Each row is a point. Any point is a mix of the corners, with weights that add up to 1. It lies inside the corners' shape when no weight is negative. Is each point inside? If not, which corners have a negative weight?

Corners:
(1): [ 3.0 -3.7]
(2): [-5.6  3.6]
(3): [1.8 0.7]
Points:
[-2.4 -0.4] -> outside (3)
[-3.6  2.7] -> inside
[ 3.1 -1.1] -> outside (2)
[ 1.4 -3.2] -> outside (3)

Corners:
(1): [ 3.0  0.1 -3.6 -4.6 -4.1 -2.5]
(2): [ 2.4 -4.9 -5.0 -2.4 -2.0 -3.7]
(3): [-1.7  2.1 -1.4  0.6  2.6 -2.4]
(4): [-3.5  2.7  6.3  4.7  0.6  6.8]
(5): [-0.5 -0.7 -1.5 -5.7  6.4 -0.8]
(6): [ 3.9  0.3  2.5 -2.7  3.3 -4.2]
(7): [-6.7  1.2  6.2  1.2 -2.1  2.7]
Points:
[-1.0 -0.5  1.2 -1.4  0.0 -0.8] -> inside
[-2.6  1.3  1.4  0.5  0.8 -0.1] -> inside
[ 0.1  0.8  0.9 -3.4  0.9  0.2] -> outside (2, 3)
[ 2.3 -0.6 -0.7 -1.9 -0.7  0.2] -> outside (3, 7)

Corners:
(1): [ 2.0 -1.6 -1.9 -3.4  2.6  2.3 -5.3  2.4 -0.7]
(2): [ 1.2 -5.5  1.7 -2.7  1.7  4.7  1.2 -0.1  2.2]
(3): [-1.4 -2.2  3.6 -3.2  0.3  6.5 -3.3 -0.3 -1.0]
(4): [-4.8  4.3 -2.0  1.6 -4.7 -3.2  6.1 -3.8 -2.3]
(5): [-5.3  6.5  0.2 -2.8  2.8 -6.5  5.9  1.5  0.8]
(6): [-1.3  0.0  2.4 -0.4 -4.7 -3.8  6.6 -1.3  1.6]
(7): [-2.6 -4.3  2.5 -0.7  3.5 -1.2 -3.9 -0.5  1.6]
(8): [-1.1  1.7  2.2 -2.6 -1.5 -4.8  7.4 -2.4 -4.7]
(9): [-1.6 -4.0  0.2  1.6  2.1  2.1 -3.5  5.9  1.3]
(10): [ -0.7 -11.7   0.9  -2.9  -2.6   1.5  -2.8   1.3   1.1]
Points:
[-0.1 -6.8  1.7 -3.8  3.2  4.6 -6.1  3.2  1.7] -> outside (4, 6, 8)
[-1.8 -0.5  0.8 -1.7 -1.2 -0.2  2.3 -0.3 -0.7] -> outside (7)
[-2.1 -1.3  0.0 -0.8 -1.3 -0.1  1.9 -0.7 -0.3] -> inside
[-2.0 -2.8  0.8 -1.6 -0.8 -0.5  0.5  0.4  0.9] -> outside (8)
[-2.2 -3.0  0.8 -1.1 -1.0 -0.2  0.2 -0.5  0.0] -> inside
[-1.5 -2.5  0.6 -0.8 -0.5  1.0  0.0 -0.3 -1.3] -> outside (5, 6)
[-1.1 -4.8  2.6 -2.5 -0.6 -0.7  1.5  0.6  0.6] -> outside (1, 4)

Corners:
(1): [-2.9 -2.5  3.4  3.2  1.2  0.8  2.1 -2.8 -7.3 -7.2  8.0  5.4 -3.9 -1.0]
(2): [  2.2   2.4  -3.8  -5.2  -3.0   8.8 -11.2   4.1  -5.0  -3.4   5.2  -5.5
   0.8  -8.9]
(3): [-0.4 -2.7  4.7  5.5  1.0 -3.4  5.8 -0.4  1.2 -4.7  6.7  0.1 -2.6  1.7]
(4): [ 2.2  2.1 -3.6 -4.0  3.2  2.9 -1.7  5.9 -3.8 -0.4 -3.1 -6.1  0.4 -5.3]
(5): [-0.9  1.5  5.0  2.9  6.0 -5.1  0.9 -1.1  4.0  1.8  1.4  2.0 -3.2  3.5]
(6): [-0.4  1.7 -0.4 -3.4  3.6  2.4  0.4  1.6  2.6  2.5 -2.3  0.1  5.1  1.4]
(7): [-0.3  0.4  0.6  0.3 -0.4 -4.4  1.1 -3.3  0.2  1.9  0.5  0.5 -2.2  3.0]
(8): [ 6.5  4.2 -5.5 -3.2  3.1  5.5 -5.1  1.3 -5.1 -5.9  1.4 -2.8  5.6 -3.9]
(9): [-2.6  0.2  0.5  5.7  1.6 -0.6  1.5 -1.3  3.3 -2.6  1.2  2.8 -3.2  1.2]
(10): [-8.2  1.7  0.6  4.8 -1.1 -3.9  2.1 -0.9 -6.5 -5.7  5.5  2.5  0.0 -0.5]
(11): [ 0.2  1.0  1.1  1.8  4.7  1.8 -1.3 -1.3  2.1  6.1 -4.1 -5.2  1.6  1.0]
(12): [ 4.6  2.1 -0.1 -4.5 -2.9  5.1 -8.7  3.9 -4.7 -5.3 -3.1 -4.7  2.2 -4.9]
(13): [ 1.2 -2.4 -1.4  1.8  3.7  0.8 -4.0  3.1 -2.0  3.5  0.9  1.6  1.8 -0.7]
(14): [-1.5  0.8  4.5  4.9  1.1 -3.0  3.7 -2.9  1.0  0.8  2.2  4.5  1.6 -2.5]
(15): [-3.4 -5.0  2.2  1.3  4.9 -5.7  0.9 -4.0  2.6  0.4 -0.8  1.0 -1.4  0.6]
Points:
[-1.7 -0.2  2.5  1.6 -0.3 -1.5  0.7 -0.7 -1.3 -3.8  3.0  1.9 -1.3 -1.8] -> outside (8, 11, 13)
[-0.2 -0.4  1.2  1.2  1.7  0.2 -0.7  0.9 -1.6 -3.7  2.7  0.8 -0.2 -1.7] -> outside (7, 11)
[ 0.0  1.5  0.7  0.5  0.6  0.0  0.1 -0.4 -1.6 -1.8  1.4 -0.8 -0.3 -0.8] -> outside (13, 15)
[-0.7 -0.6  0.9  0.6  2.5 -0.9 -0.3 -0.4 -0.7 -1.4  1.6  0.9  0.1 -0.4] -> outside (11)
[-0.1  0.4 -0.1  0.3  2.2  0.8 -1.9  0.2 -1.3 -0.8  0.5 -0.5  0.2 -1.5] -> outside (3)
[-0.2  0.7  0.2  1.2  2.7  0.3 -1.2  0.9 -1.6 -1.6  1.6  0.0  0.5 -1.3] -> outside (7)
[-0.5  0.2  0.9  0.9  1.1 -2.4  0.3 -1.8 -0.1  0.6  0.8  0.3 -1.0  1.0] -> inside
[-0.5  0.2  0.8  1.4  1.9  0.0  0.1 -0.3 -1.1 -1.1  2.6  0.5  0.0 -1.3] -> outside (12)
[ 0.4 -0.7  2.0  0.8  1.5 -0.6 -0.7 -0.7 -0.1 -2.1  2.9  1.5 -0.8 -0.3] -> outside (4, 10, 11)

Corners:
(1): [ 1.9 -1.7 -4.2 -0.8 -6.2  3.8 -0.2  1.1  0.8 -3.9 -2.0  0.3  4.1 -0.2
  3.0  2.7  1.4  0.8  3.6  2.6]
(2): [ 4.3  1.5  0.2  1.6 -2.4  5.2  4.5 -0.8  0.9  0.1 -2.5 -0.8 -1.9 -3.7
  0.6  0.8  1.8 -2.9  2.1 -1.9]
(3): [ 3.7 -0.5  0.3 -4.8 -3.9  2.1  2.3 -0.9  2.9  4.3 -4.8 -0.3  1.2 -1.7
 -0.5  1.1  7.3 -1.0 -1.5 -7.1]
(4): [ 1.3 -7.0  0.4  1.5 -1.4 -2.3  0.6  4.9 -6.7 -3.0  4.0  1.3 -1.9 -2.1
 -0.8 -6.3 -4.6 -3.1 -5.2  1.0]
(5): [ 0.8  1.4 -1.6  4.2  1.2 -4.2 -0.2 -1.8  0.6  2.1 -0.1  1.6  1.3  4.4
  3.9  1.4 -1.2 -0.3  0.7 -0.6]
(6): [-1.4 -0.1  5.9 -3.9  0.8 -5.9 -1.1  0.8 -4.5 -3.8  3.7 -0.4  5.2 -3.9
  3.4 -5.3 -1.6 -1.3 -2.9 -5.4]
(7): [ 1.0  3.2 -4.6  0.2 -6.4 -0.9  1.1  3.5  4.7 -5.0  0.5  1.8 -2.0 -1.7
  2.5 -0.8 -0.8  0.8  1.8  3.7]
(8): [  3.7  -2.1   1.7   0.5  -2.2  -0.8   0.9   7.2  -8.7  -0.5   7.8   8.1
  -1.7  -2.6   2.0  -4.2 -10.5   0.8  -5.3   6.4]
(9): [-3.2  0.6  4.1 -3.2  1.6 -7.5 -3.8 -2.2 -6.0 -0.3 -3.0  2.1  3.0 -2.6
 -0.2 -3.0 -1.8 -6.5 -4.5 -3.0]
(10): [-2.6  3.4 -1.4  2.0 -1.0  0.9 -2.3  0.1  5.2 -3.2  6.9  5.5  2.2  5.9
  4.0 -1.7 -3.4 -1.1  3.7  5.1]
(11): [ 5.4  2.9  1.2 -3.1 -5.4  1.0  1.0 -3.1 -0.5  1.2 -6.2 -1.3 -2.2 -0.2
  0.3 -1.9  5.7 -0.9 -0.6  0.3]
(12): [ 2.0  1.6 -3.2  3.5 -6.0  6.0 -2.7  6.2  2.0 -0.8  5.1 -0.1  0.3  5.9
 -0.1  4.6 -0.2 -1.9  3.5  5.5]
(13): [-1.0  1.2  0.6  2.3 -3.2  1.7 -1.3  1.6  1.1 -1.6 -1.5 -0.4  0.9  0.0
 -0.2 -0.3  0.5  1.1 -2.6  4.7]
(14): [ 2.3  0.8  0.4  1.7 -4.6  0.3  3.5  0.9  2.7  0.4  0.9  0.8 -0.2  0.4
  0.3  2.2  5.3 -1.0  1.5  3.4]
(15): [-0.7  2.3 -2.5  0.4 -3.9 -0.2 -0.6  1.4 -0.4 -3.1  2.7  3.9 -4.5  0.8
  1.7 -1.0  0.4  2.1  3.0  1.9]
(16): [-0.1 -0.1  7.1 -2.5  1.4 -6.8  0.7 -1.1 -2.2  6.4 -2.0 -3.3  2.5 -1.1
 -6.1 -2.7  1.4 -4.0  1.8 -4.8]
(17): [ 0.6 -1.4  2.7 -0.8 -7.8  1.3  4.5 -1.4 -0.9  2.9 -1.2 -3.8  2.1  2.6
 -3.3  3.1  0.9 -3.3 -1.1 -5.9]
(18): [-2.4  2.1 -1.2  0.3 -0.2 -0.1 -2.2  4.1  3.1 -7.2 -0.3  3.6 -1.6  4.3
  8.3  0.6 -2.4  0.3  3.8  5.4]
(19): [ 0.0  0.6  0.2 -5.9 -0.2 -2.0  3.1 -3.7 -0.5  4.9 -4.3 -7.0  2.3 -1.9
 -1.5  0.4  4.7 -2.7 -0.5 -2.8]
(20): [ 0.3  0.3  5.5 -4.8  4.3 -3.3  0.4 -0.5 -6.5 -0.5 -2.4 -2.4  2.2  1.1
 -7.8 -4.8  0.5 -4.0 -3.4 -2.9]
(21): [ 4.4 -0.6  1.3 -1.4 -4.5  3.4  0.5  0.1  2.8  0.5  1.6 -2.4 -3.9 -0.4
 -2.4  4.8 -0.9  0.8  2.0  2.9]
Points:
[ 2.0  0.1 -0.5  0.6 -4.1  0.8  1.6  1.2  0.5  0.2 -0.8  0.0 -0.9 -0.3
  0.5  1.2  1.2 -1.2  0.4  1.0] -> outside (6, 10, 20)
[ 0.9  2.1  2.0 -1.0 -1.4 -0.1  1.0 -1.1  1.8  1.7 -0.9 -2.0  1.0  1.8
 -0.4  1.2  3.2 -1.3  1.7 -1.2] -> outside (1, 4, 7, 8, 9)
[ 0.7  0.5  1.4 -1.6 -1.2 -1.7  1.1 -0.6 -0.5  1.8 -1.2 -1.7  1.0 -0.4
 -0.8 -0.4  1.2 -2.0  0.5 -1.1] -> inside
[ 1.0  0.1  1.9 -1.5 -1.6 -1.8  0.8  0.2 -1.2  0.9 -0.1 -0.8  0.7 -0.7
 -0.6 -1.1  0.5 -1.7 -0.2 -0.6] -> inside
[ 1.5  0.7  0.3  0.0 -2.6  0.7  0.6  1.0 -0.2 -0.9  0.5  0.3  0.2  0.1
  0.7 -0.5  0.2 -1.5  0.5  0.5] -> inside
